Every row gives one point. To make a cloud, some directions were put in groups of two or more. Within a group, all points are equally far from the middle, so they leave a hole (a ring in 2 directions, a hollow ball in 3). The other directions are filled evenly. Then the cloud was stretched, turned, moved and blurred a little. How many holes are there, and how many directions does each take, smallest first?

Cloud, 20 rows:
[[-34 -19 -15]
 [ 22  51  36]
 [ 46 -15  -5]
 [-43  46  16]
 [ 36  25  39]
 [ 11  54   3]
 [-32 -15  52]
 [-36   8 -39]
 [ 56 -24 -36]
 [ 30  39 -26]
 [-20  62  23]
 [ 61  -9 -40]
 [-28  49  -2]
 [ 46  20   0]
 [-45  -7  23]
 [ 57 -24 -38]
 [-11 -38 -19]
 [ 47  15   3]
 [-46  31   2]
 [ 30  35 -52]]
Holes: 1 (2)

Cloud, 30 rows:
[[-21  25  50   2]
 [-24   7  24  49]
 [-17   9 -43  36]
 [ 26  -2  49 -33]
 [ -9 -68 -33  -6]
 [-23 -28  54 -43]
 [ 23  13 -15 -42]
 [-23  14  38  37]
 [-13 -55  -6 -50]
 [-39  23  28 -37]
 [ 11 -20  58 -35]
 [ 51 -27 -10  -3]
 [-22  39 -20 -15]
 [ 33   2   7  43]
 [ -3 -44  54  25]
 [ 10 -40   1 -56]
 [-14 -78  10  25]
 [ 28  12 -37  -8]
 [-59  -7 -37   3]
 [-23 -41  55 -37]
 [ 34 -22 -27  34]
 [  1 -77  15  20]
 [-23 -33 -53 -13]
 [ 53  -7  -3 -11]
 [  1 -46  19 -56]
 [-36 -43  45  31]
 [-53 -42  33 -38]
 [ -9 -13  44  44]
 [ -9  -2  65 -19]
 [-50 -40  42 -34]]
Holes: 1 (4)
